Each row of a before or after table is a point. The points were changed in one or more steps. Then noise was added and the rows were shuffled. The steps act on how far a point lies along the listed directions, d1 being the first. What was done? A step turns or swaps two directions, mirrors them in a line or flattens them onto one, adds a multiple of one to another, or multiplies one. Angles are multiples of 10 degrees, from the lower direction toward the higher: turns from -170 to 170, lines from 10 to 170 but not 90. Use the fewest steps. Two steps may share a direction if one is a turn and the other turns, adds or multiplies; they go together, in the order done. Otherwise the lowest direction goes first.
In the rows, zero is written as 128.

Directions:
(1): [ 75 153]
(2): [103  75]
Before (8 x 2):
[[ 94 107]
 [121 116]
 [183 148]
 [ 65 119]
 [140 118]
 [155  86]
 [104 111]
 [ 79 234]]
After (8 x 2):
[[ 70 155]
 [ 97 126]
 [ 91 129]
 [139 247]
 [115 123]
 [191 118]
 [126  80]
 [131 118]]
Steps: turn d1 and d2 by -30 degrees

Directions:
(1): [155  85  54 108 135  85 165  86]
(2): [ 69 161  74 168 188 118 133 156]
Before (12 x 8):
[[ 83 133  63 152 171 103 143 129]
 [113 150 173 151 122 176 118 150]
 [ 94 129  57 115 157 100 141 132]
 [151 148 201 108  66 155 104 134]
 [116 140 114 131 123 137 138 152]
 [ 85 164  93 178 170 133 118 148]
 [126 124  70 129 156 106 169 116]
 [ 85 143  93 144 169 131 130 148]
 [142 145 249 123  77 200  79 148]
 [138 136 180 133 122 152 137 140]
 [110  96 120 120 116 110 139 117]
 [ 44 195 103 194 221 150 106 181]]
After (12 x 8):
[[ 41 186  80 194 227 138 114 173]
 [ 97 126  56 141 170 103 151 122]
 [110  96 123 113 118 113 138 114]
 [ 97 120  55 105 152  97 139 126]
 [140 153 204 117  72 156 102 142]
 [127 160 250 136  93 205  74 158]
 [ 88 158  84 176 169 124 122 140]
 [ 89 137  88 142 170 121 133 138]
 [132 122  69 129 155 105 167 111]
 [114 134 109 129 125 134 135 148]
 [137 145 180 131 131 151 133 141]
 [108 156 167 155 130 172 116 153]]
Steps: turn d1 and d2 by -10 degrees

Directions:
(1): [195 117 164 143 119 109 178 111 230 130 114 107]
(2): [ 89 113 175 127  82 101 106 157 165 138 129 233]
(3): [ 99 137  80 176 171  98  84 139 166 172  46 122]
Before (8 x 12):
[[156 131 118 165 141 114 137 113 162 127  88  97]
 [122 131 136 103 117 163 131 135  59 110 161 124]
 [131 128 141 134 113 113 136 125 172 134 136 138]
 [108 112 177 126  74 104 100 159 149 129 142 241]
 [157 129 133 108 118 155 154 116 124 121 159 131]
 [149 137 116 147 141 116 143 128 160 129 122 114]
 [127 121 150 145 121 103 111 131 185 150 106 135]
 [146 145 131 110 123 145 142 122 108 136 162 121]]
After (8 x 12):
[[132 127 157 105 103 152 139 135  95 114 157 142]
 [144 143 140 109 118 141 139 126 117 139 164 135]
 [106 111 181 126  70  99  99 160 151 130 140 249]
 [140 140 105 142 149 120 136 131 142 129 122 108]
 [145 125 139 105 110 152 148 122 125 123 161 152]
 [148 133 104 163 154 122 129 113 134 125  89  86]
 [119 124 138 143 132 111 103 127 160 150 109 124]
 [119 129 135 131 115 119 126 126 155 135 137 143]]
Steps: multiply d1 by 0.4; add -0.5 times d3 to d2

Directions:
(1): [ 93  75 198 126 144 139 110 174 137 156 174 204  61 165 172  78 109  79
 102 123]
(2): [111 139 132 163 138 133 118 152 121 154  46 117 110 170 214 210  88 159
 126  55]
(3): [126 182 115 100  38 140 185  69 111 116 175 185 114 143 164 121 124 120
 186  64]
(4): [119 100 109  91 101 147  86 112 216 160  64 230 182  91 116 128 134 153
 125 124]
(5): [ 77 116 122 133  24 179  77 103 121 122 125  97  64 123 120 182 159 117
  75 180]
Before (11 x 20):
[[ 93 117 144  95  51 169  93 112 145 144 122 183  99 132 162 140 129 128
  118  72]
 [155 139 111 119 139 104 152 128 124 102 177 122 164 121  92  82 130 104
  167 138]
 [145 104 117 122 206 111 119 186 146 120 124 107 145 123  88  86 116 119
  115 139]
 [122 154 116 142  77 165 116 109 138 130  45 149 138 109 142 199 116 150
  131 106]
 [141 121 143 131 148 102 164 154 104 108 157  97 101 127 123 113  98  99
  136 142]
 [124 139 128 104   7 155 154  94  99 108 187 138  77  99  84 101 151  91
  141 155]
 [102 153 148 147  79 153 135  85  96 114 147 130  87 155 179 148 111 122
  142  98]
 [149 142 124 117 156 121 149 124  99 135 138 118 144 127 124  98 116 131
  128 136]
 [127 126  93 148  76 150  88 134 103 118 107  37 133 102 102 181 164 120
  102 176]
 [131 137 132 164 170 101 146 136 108 112  76  68 130 156 151 170 100 148
  150 102]
 [132 145  75 121 116 121 144 130 141 128  86 141 196  96  94 120 134 145
  137 123]]
After (11 x 20):
[[107  80 139 168 118 148  63 185 133 152  26  75  93 114 126 199 116 140
   66 154]
 [126 104 149  91 110 118 150  98 160 107 182 207 135 113  90  46 135  97
  167 148]
 [132 124 165 128 102 149 143 122  92  90 213 124  88 104  69  76 153  71
  115 198]
 [132 128 137 116 157 127 131 134 121 154 101 150 141 137 153 117 105 141
  119 113]
 [125  98 132 119 125 146  82  93 158 112 143 127 154  80  58  92 156 119
  101 214]
 [124 110 133 157 182 112 103 183 148 149  70 135 151 161 174 155  86 134
  134  82]
 [134 122 119 114 113 137 102 113 101  93 168  37 131  88  48 115 172 128
   99 182]
 [135 163 102 120 130 128 163 150 135 124  95 150 133 158 177 144  90 144
  167  31]
 [111 126 144 154 157 115 154 188  84 132 150 121 103 157 153 100 106  99
  112 110]
 [133 114 117 111 121 118 132 140 169 137  72 172 144 106 140 146  94 136
  141 110]
 [ 85 102 145 126  36 173  93 144 123 148 140 161  69 143 177 153 137  81
  107 121]]
Steps: turn d1 and d4 by 170 degrees; turn d2 and d3 by 160 degrees; multiply d2 by 1.6

Directions:
(1): [ 53 169  80 104 190 141 112  80 136  94  89 147 106 115 175 130 107 151
 115 112 182 169  75 181 127 209 121 144 104 127 130  77  52 143 131 132
 127 115 169 162 205 173 138 103  41 154 140  91 123 139 149 174 135  38
 120 226 198 143 116 150  56 160 155 133]
(2): [157 106 112  62 135 120 234  77  88 113 127 162 161 127 117 152 201 121
 121 144  87 133 143 102 152  35 129 184 145 144 163 166 115 158  54 207
 106 173 169 114 129  96 141  85  81 141  89  43 133 157 144 106 125 130
  20 200 109 131 173 100 118  96 170 154]
(3): [134 120 137 152  55 142 119 122 174 205 106 130 179 152  98 114  81 135
 108 110 103 133 187 158  96  91 119 132 200 156 123  85 125  90 203 137
  82 141 196 141 188 192 137  96 119 111  65 118 163  45 161  77  98  84
  96 139 148  53 100  19  94 148  66 137]
(4): [ 75 117 155  84 149  84 148 183 134  74 148 133  83 105 149 130 163 113
  95 119 163 178 210 138 145  99  20  77 108 157  90 114 148 106 152  63
 120 163  64 113 136 146 228  47  59  99 124 160  98 122 176 141 134 194
  86 146 123  69  78 129 154 102 134  66]
(5): [128 158  95 178 124  39  44 128 144 148 177  76 139  76 129  87 105  94
 119 171 186 129 182 113 179  77 133 122 128 106  82 134 165  66  60 111
 169  78 174  67 133 115  77 186 100  99  68  32  72 166 176 106 110 118
 134 179 162  90 113 168 142 134 135 165]
(6): [219 158 131  85 166  96 125 172 106 144 102 116 127 126 109 160 139 164
 105 114 104  68  78 153 249  58 100  63 175 144 151  69 102  98 127 208
 152 130 147 132 159  52 117 131  65 125 178 190  96 107  98 163 120 129
 183 118 207 109  75  95 160 172 127 136]
Before (12 x 64):
[[ 77 118 112 118 114 115 143 125 138  93 159 135 119 136 147 121 146 100
  123 116 155 171 181 121  90 139 102 149 111 127 107 143 132 137 126  82
  116 139 113 139 116 171 159  98 114 116  91  93 123 141 167 128 140 150
   62 156 107 109 130 148 118  91 139 107]
 [146 136 141 119 137 131 120 134 124 126 125 120 111 124 131 148 145 148
  121 108 124 114 110 128 170 117 116 121 119 139 126 107 124 117 126 144
  141 135 118 136 147 117 126 121 111 129 143 144 123 118 104 132 120 139
  147 115 149 131 120 135 135 135 128 125]
 [ 66 124 109 137 115 167 121  84 142 123 122 141 147 122 147 116 113 105
  148 139 148 169 135 132  76 188 168 191  89 133 109 152 113 150 115  99
   99 133 159 129 140 182 133 126 137 137  90  73 141 141 146 120 128  90
   86 185 103 152 172 150  91 110 141 130]
 [134 134 129 140 114 116 140 145 147 154 141 118 135 130 109 121 127 125
  125 123 118 131 154 138 123 125 130 115 133 122 116 141 148 102 141 114
  147 137 126 109 133 136 136 119 136 132 115 136 142 116 138 102 127 143
  116 112 126 108 116 118 138 125 128 120]
 [ 96 135 117 111 134 118 124 127 139 118 114 139 125 119 145 123 117 127
  110 111 130 146 133 156 112 125 111 126 142 126 121 104 103 128 142 138
  115 126 146 125 154 149 140  91  96 124 110 116 138 117 141 140 131 105
  107 170 153 114 119 114 101 131 129 131]
 [164 114 134 151  69 132 112  89 142 173 133 101 185 131 102  96 110 110
  140 142 109 127 165 109 101  87 171 167 164 128 129 139 159 111 127 140
  108 105 181  96 135 139  84 177 190 124  72  84 142 113 136  71 120 105
  123 112 121 109 158  96 121 122  88 166]
 [118 133 127 175  85 122  92 131 160 147 158 111 135 118 121  98 108  99
  142 134 136 135 167 108  76 142 127 140 129 116 105 152 182 117 124  79
  122 113 122 108 114 145 100 171 167 107  98 118 115 145 149  93 124 148
  124 114  85 116 137 151 142 105 114 135]
 [154 138 106 164 115  37  84 131 139 158 175  95 157  80 117  93 124  95
  106 160 170 103 189 111 205  42 113 122 154 133 111 123 161  63  68 146
  142  93 173  72 139 102 102 158  90  97  77  42  71 136 179 100  97 138
  107 173 167  77 109 133 138 138 115 159]
 [ 95 121 118 167 104 152 119  83 150 130 140 131 131 136 135  94 112 113
  169 129 141 150 138 101  61 190 168 169  90 103 118 164 145 137 125  98
  116  90 121 141 104 170 106 161 195 124 106  93 143 135 118 114 127 113
  100 129  76 154 161 156  91 105 131 116]
 [144 118 133 125 111 135 135 124 129 158 128 106 146 140 111 123 121 132
  132 118 108 117 140 120 137  97 126 130 149 147 148 149 135 107 121 143
  114 132 136 116 119 138 108 132 148 126 107 116 129 110 136 108 121 126
  106 122 113 106 129  91 130 120 103 141]
 [137 117 120 129 139 150 126 108 143 126 137 144 139 132 130 125 118 133
  133 128 121 106  87 124 112 163 163 149 118 116 142 127 112 128 118 145
  139 120 145 139 135 120  95 149 149 141 133 109 140 132 105 140 135  92
  159 116 122 146 153 152 126 127 142 147]
 [113 121 131  83 159 135 171 122 124  90 117 155 128 126 138 139 169 132
  115 110 114 155 133 129 141 126 107 131 128 143 130 135 107 151 121 137
  126 145 113 129 133 126 167  84  93 138 128 132 134 148 121 151 143 131
   89 169 130 136 139 131 142 128 167 108]]
After (12 x 64):
[[100  99 147 136  88 195 150 112 137 133 122 149 149 150 127 128 123 109
  157 125 105 149 137 118  56 182 169 180  96 141 124 169 133 162 150  92
   88 151 117 140 101 171 147 120 196 132 113 139 167 117 118 111 133 134
  100 110  62 160 177 130 119  97 121 110]
 [155  96 175 135 108 126 132 185 138 122 149 125 128 136 107 125 150 119
  129 116  93 122 168 104 130 107 109  92 137 137 111 157 172 124 152  96
  139 132  63 108  76 107 151 124 182 112 137 201 135 126  99 127 139 200
  146  62  86 125 126 130 200 116 128  90]
 [124  85 163 137  68 132 152 174 138 116 174 128 122 163 115 125 148  95
  136 112 107 139 203  93  71 114 106 128 126 129 111 170 179 138 159  65
  111 151  62 133  57 146 162 110 199 104 109 167 142 116 133 104 141 219
   93  53  49 107 132 127 169  73 108  86]
 [141 152 108 197 114  29  26 151 161 166 181  74 143  75 123  77  88  94
  107 157 196 101 189 123 202  73 112  97 149 123  86 106 171  43  92 111
  160  68 162  72 143 116  90 183 105  89  86  63  62 130 180 106  97 132
  154 154 179  71  89 150 140 155  99 151]
 [ 70 123 108 124 135 192 167  55 139 103 105 170 123 152 153 117 126 135
  165 109 132 166  96 123  45 228 160 189  84 115 144 147  96 175 140 120
   93 114 127 179 133 186 134 119 165 150 131 100 166 130 111 135 138  82
   72 159  86 177 168 142  54 108 148 107]
 [115 126 104 115 161 157 131  88 143 112 123 152 134 129 148 128 118 142
  127 123 133 119  68 141 112 184 161 158 111 118 148 113  83 138 113 154
  135 120 161 150 161 134 101 135 116 151 135  93 141 137 112 154 137  64
  144 155 141 152 154 152 100 133 154 147]
 [ 79 145 100 130 125 148 132  89 151 117 122 147 129 121 143 114 119 121
  135 119 145 158 125 137  70 182 122 165 120 124 125 129 122 148 123 107
  105 130 147 141 160 167 123 129 108 135 110  98 127 149 150 120 130  98
   89 176 113 135 143 145  94 114 140 133]
 [152 136 140 124 133 115 114 134 123 132 135 113 115 115 127 144 147 139
  118 116 128 113 125 118 180  96 117 120 124 139 124 115 133 106 110 145
  147 131 126 123 143 107 119 127 108 123 131 124 114 125 112 125 114 146
  140 124 148 124 120 137 141 132 130 135]
 [ 73 162  92 138 137 159  75  50 161 137  83 118 150 126 156  96  68 142
  130 114 171 171  95 175  86 210 162 169 133 125 128  74  74 127 163 123
  109  86 211 146 216 199  97 155 111 153 104  79 141 112 147 129 131   6
  145 192 197 131 135 125  44 166 104 158]
 [103 145 121 134 136 139  98 115 144 148 111 103 128 132 132 116  91 144
  130 106 141 134 114 150 131 158 121 121 132 142 139 117 106 104 141 121
  119 112 140 134 154 167 107 135 122 132 121 122 126 108 143 136 125  88
  133 146 148 113 111 109 102 141 103 135]
 [152 103 153 132  88 109 133 167 135 144 144 125 141 129 111 121 131 109
  119 122  93 114 174 117 114  64 115 112 159 127 119 142 162 114 145 133
  117 135 113  98  97 115 134 113 164 104  99 147 140 108 124 106 126 172
  119  97  98 100 129 100 157 105 109 126]
 [123 140 120 132 123 120 143 134 146 145 133 122 133 130 117 122 127 127
  119 119 124 140 147 147 123 138 131 119 128 123 119 135 132 107 140 118
  146 136 134 116 148 144 139 112 119 138 115 127 144 117 140 112 131 127
  111 130 140 111 117 120 124 128 134 120]]
Steps: turn d1 and d2 by 160 degrees; add -1.5 times d4 to d1; add 0.7 times d6 to d5

Directions:
(1): [ 50 147  91  93 151 136 165 109 165 159 142  81  42  62  97 147 166 118
 100 142  45 131  88 130 168 113  84 112 128 164 120 119 197  78 151  45
 129 140 149 102 102 110 121  93 103 108 104 111 175 134  99 180  64 144
 112 237 107  87  90  84 102 152 175 136]
(2): [153 159  85  32 131 117 155 139 137 129 115 231 166 148 101 134 149  87
  89  60  81 136 125  98 155 165 104 136 190 144 187 140 150  44 132 137
 178 139 168 161 147 130 111 155 135 160 109  96 133 126 152 148 185 221
 195 110  65 159 131 203 109 166 116 161]
(3): [130 136 126 114  77 125 155 137 144 159 169 190 101 129 158  84  82 164
 166 125 117 161 125 158 160  16 138 176 163 184 212  84 107 167  74 160
  93  89  56 160 183  92  79 147 152 190 186  78 177 108 104 155 120  92
  93 174 124 166 110 126  78 134 158 152]
(4): [128 108 148 109  88 112 130 112  80 114 100 114 162 112 120 174 123 179
 152 199 126 141 137 208  84  79 185 136 152 181 107 145 135  77 174  73
 133 140 137 115 180  66 105 147  97 114  72  92 167 221 192  79 122 133
 139 175 129 150 249 178 105 123  94 103]
(5): [107 203 119  68 195  85 167 119 185 133  71 104 145 141 104 128 144 189
 105 195 191 100 154 140 143  46  96  87 145  50  87 157 129 141 102 126
 141  74  84 122 144 131 165 184  50 128 126 100 117 112  85 162  88 113
 131  60 124 129 120 185  87 201 108 117]
Before (12 x 64):
[[129 155 142 105 158 115 146 121 160 125 117 133 136 145 122 133 131 144
  122 136 160 118 143 118 142 112 135 117 136  85 117 141 127 134 116 136
  130 117 103 142 145 131 152 132 109 149 147 120 119 108 111 133 132 126
  139  99 133 130 128 139 120 165 130 131]
 [119 128 133 116 149 140 128 117 132 122 109 101 129 108 119 147 144 129
  123 154 119 123 126 147 124 140 127 106 126 120 102 153 147  92 139  95
  131 147 139 112 138 122 142 116 109  98  89 129 128 164 149 125 114 145
  142 147 125 123 154 146 122 132 128 106]
 [116 137 124 127 127 123 144 125 141 122 117 119 112 124 128 131 122 141
  130 162 138 131 127 138 128 107 150 121 129 136 122 125 127 133 123 109
  125 122 118 126 122 118 127 131 123 129 128 123 132 122 128 123 102 119
  115 142 137 125 127 129 116 142 127 127]
 [127 127 132 126 139 119 121 118 132 126 116 110 128 127 122 129 129 141
  142 135 134 134 122 143 118 120 137 117 127 141 121 124 125 128 123 126
  120 124 127 122 135 121 127 116 131 119 122 121 129 145 127 122 121 127
  132 137 132 127 131 139 110 130 129 135]
 [106 156 126  98 152 124 146 121 153 143 112 118 130 123 123 135 141 136
  111 144 116 124 119 138 132 123 110 110 139 127 106 134 142 102 131 119
  140 114 131 125 128 113 139 138 110 118 118 122 132 151 114 144 117 137
  133 138 119 121 139 163 112 159 125 130]
 [138 145 129  93 146 117 143 122 128 121 103 143 158 133 123 137 145 133
  131 133 142 130 143 138 115 128 112 131 145 105 127 152 140 112 139 131
  141 133 138 132 144 131 129 143 104 117 101 113 119 130 121 131 140 150
  149 111 114 141 151 165 123 150 103 119]
 [142 161 143 151 196 100 109 129 163  96  62  69 168 179 137 124 126 167
  139 197 230  85 178 126 109 121 138  77 103   7  36 171  96 189 127 157
  128  80 100 113 116 160 185 166  75 125 118 157  77  97  99 111 115  79
  122  14 162 107 121 152 150 149  85  85]
 [110 159 166 148 182 103 117 123 139 124  78  46 154 139 134 133 136 173
  122 185 202 108 149 141 105 112 121  80 100  63  54 154 113 178 130 143
  116  96 100  98 109 146 180 140  74  94 127 151 101 116 106 117  90  94
  118  46 161  96 131 140 143 140 113 104]
 [143 131 130 137 150 124 113 133 131 117  95 125 155 153 121 125 148 110
  120 119 152 110 143 115 126 164 118 112 113  80 121 134 110 142 115 152
  134 123 135 135 111 154 150 123 123 115 125 141  99 116 123 127 136 129
  153  71 128 121 122 145 141 135 111 123]
 [137 119 145 124 122 117 130 118 126 120 114 139 147 129 130 130 116 150
  130 154 140 131 134 142 119 120 141 140 130 154 129 133 135 116 130 114
  114 125 119 127 159 109 124 149 131 134 122 111 155 152 147 109 138 122
  148 130 121 150 163 154 119 125 121 124]
 [106 122 111 120 130 129 129 124 136 136 130 118 111 101 117 144 136 138
  131 162 111 134 116 141 137 110 130 115 127 137 127 130 143 109 141 105
  133 126 132 133 130 104 124 123 110 101 108 116 148 149 130 122 113 131
  116 167 120 134 135 130 119 137 136 125]
 [126 143 129 153 161 112 130 125 125 122 107  97 145 143 133 133 130 145
  127 156 182 108 149 118 123 130 113 111 114  77 100 140 111 166 111 153
  129 110 100 116 119 155 164 143 115 119 133 147  85 111 113 114 116 100
  118  73 150 123 108 131 140 143 114 113]]
After (12 x 64):
[[112 119 111 121 129 130 127 125 132 135 136 124 111 101 119 144 140 133
  131 156 104 136 118 136 138 111 128 118 129 143 133 129 141 109 142 107
  134 127 138 135 131 103 120 118 113 101 109 115 150 151 136 121 119 137
  116 173 118 133 138 131 119 137 137 128]
 [174  58 156 226  56 161  74 150  93 114 184 158 125 159 195  86  64 108
  205  95 127 153 140 132 111 147 196 178 109 166 168  89  78 202 122 187
   79 128 105 149 142 123  84  98 211 175 167 155 130 102 143  84 169  72
   88 154 165 140 120  69 167  48 138 124]
 [139  83 171 194  66 147  95 143  92 147 174 138 121 128 180 101  84 128
  171  99 115 168 117 150 118 118 163 167 117 197 174  88 100 184 114 172
   79 126  96 133 138 112  99  91 183 151 175 139 154 119 138 104 132  90
   94 155 152 126 125  82 146  65 164 137]
 [125 127 115 120 112 128 141 127 132 121 129 145 112 122 132 129 121 125
  130 135 115 143 119 134 129 129 151 134 137 158 141 119 131 116 126 117
  127 133 133 133 123 114 113 125 140 137 129 123 141 126 140 117 119 137
  125 158 124 132 128 130 121 130 129 136]
 [140 105 145 150 122 139 120 127 102 114 125 112 138 120 135 140 137 119
  149 128 131 134 134 136  98 161 132 141 115 127 115 137 131 129 152 127
  125 157 152 122 130 133 125 111 130 102 103 141 118 143 136 103 136 127
  129 141 139 129 155 113 152 106 111 111]
 [138 114 146 128 127 122 125 118 119 117 112 137 147 126 124 137 122 142
  124 148 136 128 133 135 117 139 142 138 127 153 122 135 139 107 135 109
  119 133 131 123 155 114 129 146 134 126 113 117 146 154 154 106 143 133
  157 131 118 150 165 154 126 124 117 123]
 [108 117 137 144 123 148 124 122 126 138 139 108 116 112 138 139 133 113
  124 125  98 135 105 136 119 163 128 124 120 158 111 123 137 111 147 116
  126 139 148 123 116 113 130 108 145 110 120 144 135 156 129 126 127 128
  118 171 130 111 142 122 136 116 134 127]
 [112 113 143 145 130 149 122 117 129 131 129  89 107 105 138 140 126 139
  147 158 121 137 123 161 123 113 141 122 117 136 114 134 134 119 130  99
  107 141 113 111 143 110 130 107 124 102 111 128 137 163 141 121 106 117
  119 173 141 125 151 121 123 114 141 105]
 [144 100 134 181  96 137 118 136  95 129 160 145 128 135 159 117 102 117
  156 108 130 140 131 122 129 138 136 158 121 149 165 105 104 171 107 167
  109 129 102 136 133 138 118 114 175 145 158 142 114 116 132 101 145  99
  104 135 144 138 105  97 144  99 141 132]
 [129 123 132 125 131 121 122 121 129 128 121 120 127 127 125 128 129 137
  140 121 126 138 121 140 121 123 140 123 130 150 134 123 129 121 119 129
  121 127 130 130 136 118 121 114 136 124 120 120 134 147 130 123 128 132
  134 143 127 130 129 140 111 128 133 137]
 [140 103 142 177 122 140  99 133 115 123 126 116 134 143 142 115 127 114
  149 124 149 122 138 128 118 153 138 138  99 108 132 112  98 174 107 155
  110 123 119 134 112 144 134 105 147 120 146 145 109 111 125 119 128  96
  124 105 144 120 119 106 147 104 130 122]
 [142 104 150 147 117 142 119 130 123 121 151 143 124 139 138 132 124 104
  134  95 121 133 125 110 132 169 155 141 122 134 132 124 126 122 136 136
  125 155 138 144 133 134 132  94 157 144 147 142 120 117 141 110 156 138
  138 140 135 126 132 100 149 117 142 134]]
Steps: turn d2 and d3 by -90 degrees; multiply d5 by -1
